Every row gives one point. Each copy is the shape, with its points in the same order, turned, moved and blurred by noise. Some copies are also mirrored. Which?

Shape (8 x 3)
[[ -1.4  -2.8  11.2]
 [ 10.4  -1.9  -2.3]
 [ 25.3  -6.8 -10.5]
 [  1.5  -2.9 -21.7]
 [ 18.3   1.1  -3.3]
 [ -3.2  -6.4  11.0]
 [ -5.8   0.9 -10.1]
 [ -6.5  72.4   5.8]]
Copy 1 (8 x 3)
[[ -4.4   0.5  14.6]
 [  7.0  -2.0   3.2]
 [ 23.5 -13.3  -0.5]
 [ -0.8  -1.9 -17.0]
 [ 18.0  -0.9   2.5]
 [ -5.6  -3.4  13.2]
 [ -4.3   4.7  -7.0]
 [ 10.0  72.9  -3.5]]
Copy 1 is: only turned
Copy 2 (8 x 3)
[[  1.4  -3.7   5.8]
 [ 12.6   4.3  -8.0]
 [ 27.8  -0.5 -20.3]
 [  3.3   7.5 -25.4]
 [ 19.8   3.1 -11.8]
 [ -0.2  -5.3   1.5]
 [  0.6   6.6 -14.8]
 [  1.5  72.3  22.0]]
Copy 2 is: only turned
Copy 3 (8 x 3)
[[  4.5  -3.3   6.3]
 [ 16.6  -0.8  -6.1]
 [ 32.3  -2.3 -16.8]
 [  9.3   4.7 -24.0]
 [ 26.6   2.7  -3.2]
 [  3.0  -8.6   5.7]
 [  1.4   7.2 -12.4]
 [  0.8  68.7  23.1]]
Copy 3 is: only turned
Copy 4 (8 x 3)
[[  9.5  -5.1   2.1]
 [ -3.1   5.7   4.3]
 [-16.8  16.1  11.5]
 [-20.4   2.1  -8.2]
 [ -5.5  15.1   6.9]
 [  8.3  -9.5   2.9]
 [ -9.3  -2.7 -12.0]
 [ 35.0  39.1 -52.5]]
Copy 4 is: mirrored

Shape (9 x 6)
[[ 16.0  -6.2 -18.3 -22.1  -9.7  13.8]
 [-15.2  22.4  24.8  11.4   5.7   6.3]
 [-25.2   0.4  -8.0 -24.0  -5.9 -17.3]
 [ -6.6   7.4  -9.9  -7.1   8.5  10.8]
 [ 10.3   9.8 -28.4 -17.9   6.6 -34.3]
 [ 15.4  21.4  -8.7  15.8  -1.8  32.6]
 [-17.3 -11.8 -19.2  21.8  -9.5 -18.0]
 [ -6.7  -8.9 -19.8   6.5  16.5  29.5]
 [  7.1  -8.7  29.2  20.3   6.0  38.8]]
Copy 1 (9 x 6)
[[  9.6   3.0 -26.7 -20.3   0.0  10.5]
 [-13.8  24.3  13.9  25.0  -7.7 -11.1]
 [ -0.4   6.1  -5.6   1.3 -41.7  21.8]
 [ -2.3  21.1 -12.8   6.3  -5.9  14.1]
 [ 38.1   4.8 -27.2  14.6 -30.5  16.4]
 [ -5.1  33.1 -25.1   5.2  18.8 -16.5]
 [-16.1  -4.5 -36.0  29.3 -28.4   5.3]
 [-17.3  19.9 -27.1   9.2  15.4  23.7]
 [-28.2   4.2   4.3  11.6  33.8 -12.0]]
Copy 1 is: mirrored
Copy 2 (9 x 6)
[[ 18.1   0.4 -36.0  -4.7   6.9   6.6]
 [-11.4 -21.0  20.5  -5.6 -12.8  14.6]
 [-17.4  23.3 -11.4  -3.5  -3.4 -12.3]
 [ -7.4 -11.1 -19.4  -8.0   4.1   2.7]
 [  8.0   9.1 -16.7 -25.0   8.4 -39.2]
 [ 12.2 -41.1 -19.7 -10.3 -13.6  15.9]
 [-11.1  -9.0 -15.8  11.7 -25.8 -33.2]
 [-13.9 -32.1 -31.4   9.3   5.0   3.7]
 [  9.5 -39.6  -0.2  27.8  -5.6  33.2]]
Copy 2 is: mirrored
Copy 3 (9 x 6)
[[ 17.6   1.9  -6.4 -33.7   0.1  15.3]
 [ 12.0  -5.2  13.8  30.0  11.2 -10.8]
 [-16.1 -10.9   3.5 -24.1   1.7 -26.7]
 [  4.3   0.6 -11.3  -7.5  16.5   1.3]
 [ -8.6  36.3  -8.1 -31.2   7.2 -28.1]
 [ 31.5  14.6 -19.8  10.0   2.8  22.2]
 [-33.1  13.9 -12.1   2.9 -13.3   1.4]
 [ -2.0  -1.5 -20.0  -1.6  18.6  30.0]
 [ 17.5  -5.5  20.0  21.5  12.3  39.3]]
Copy 3 is: mirrored

Shape (12 x 9)
[[ -3.9  12.3  18.7 -16.9  -5.1 -29.3   0.0  37.7   6.2]
 [ -7.9  15.0  11.5  20.7 -19.6 -16.8  15.5   9.4 -25.1]
 [ 10.8 -15.0   1.0 -18.4  -5.3   6.9  -5.1   6.3  25.6]
 [-12.9   9.0 -13.0  -7.6 -13.0 -17.8 -39.6   8.7  29.9]
 [  7.6 -25.9   1.6   8.0  -6.6   8.9 -17.7  -5.5 -14.0]
 [  1.0 -30.7 -31.9  11.0   4.6  22.3  28.4 -32.7  -1.2]
 [  8.1   9.8 -12.9 -16.1  10.2  12.6  -0.7  -5.8  -8.3]
 [  7.7 -26.9 -31.1   5.1  -4.5  21.9  29.5  12.3 -38.3]
 [-22.4 -10.4   7.7  -8.8   0.2  21.8 -18.1   2.9  11.7]
 [-19.6  -4.3  -7.5   5.7  11.1  20.5 -28.3  20.9  31.9]
 [ 34.6  -7.1 -21.7  27.9 -14.5  27.8  30.5 -18.7 -16.9]
 [ 27.0 -28.6 -11.2  28.9  23.8   6.5   3.5 -21.7 -10.5]]
Copy 1 (12 x 9)
[[ -9.1  27.1  10.5 -17.3  -0.2 -40.5   2.4  24.4  -2.6]
 [-15.3  10.6  -0.2  24.8 -24.8 -24.1  10.3  -4.2 -13.4]
 [ 18.8  -1.6   6.6 -25.0   1.5  -0.9  -3.8  11.8  14.6]
 [  0.6  14.0 -18.7 -24.8  12.3 -20.9 -35.3  -1.4  31.2]
 [  8.9 -27.4  -0.3 -11.9  -3.8   1.5  -9.2 -12.2 -16.8]
 [  8.1 -34.3 -14.3   1.8   6.1  33.4  37.0 -14.6  10.3]
 [  7.7  15.5  -8.0  -7.6   5.1  15.0   6.3   1.7  -7.8]
 [  1.2 -32.2 -22.3   8.5 -15.7  18.4  25.5  15.7 -26.8]
 [-15.6 -12.2  13.9 -19.4   4.9  11.8 -20.2  -1.3  10.4]
 [  0.2 -10.8   7.0  -7.7  24.9   2.0 -35.9  18.5  22.9]
 [ 35.3 -19.9  -9.6  29.7 -23.3  25.1  27.3  -8.7  -7.5]
 [ 26.9 -38.1   1.2  12.1  23.1   2.2  17.2 -20.8 -17.0]]
Copy 1 is: only turned
Copy 2 (12 x 9)
[[  1.3  12.7  25.8 -32.6   7.1 -30.6 -22.9  17.3  -8.9]
 [-18.0  21.7  11.4   3.4   7.9 -14.2  10.6   6.8 -42.6]
 [ 11.0 -11.0  11.0 -12.4  -7.8  -0.6  -6.3  -6.1  20.0]
 [-11.7  26.4   3.0  -2.5   0.2  -9.4 -38.5  -4.6  31.0]
 [-14.6 -19.6  12.5   9.4   4.7  13.6  -6.2 -14.5  -7.2]
 [-20.5 -30.2 -25.4   7.7  -9.1  10.3  46.8 -20.4   2.7]
 [  2.9   4.0 -11.6 -20.2  11.0  11.0   4.5 -14.6  -3.1]
 [-15.5 -30.1 -20.5 -10.0  -4.8  23.1  25.3  11.4 -35.9]
 [-24.9   2.2  24.1 -15.2   9.3  15.8   1.6 -12.1  19.0]
 [-19.1   9.0   9.8  -8.7  17.9  14.2  -4.3  11.6  44.2]
 [ 14.6  -7.6 -20.2  30.0 -12.5  20.6  42.2  -2.7 -28.5]
 [  5.5 -34.1 -12.6  24.2  27.0   0.1  24.4 -15.8  -8.9]]
Copy 2 is: only turned
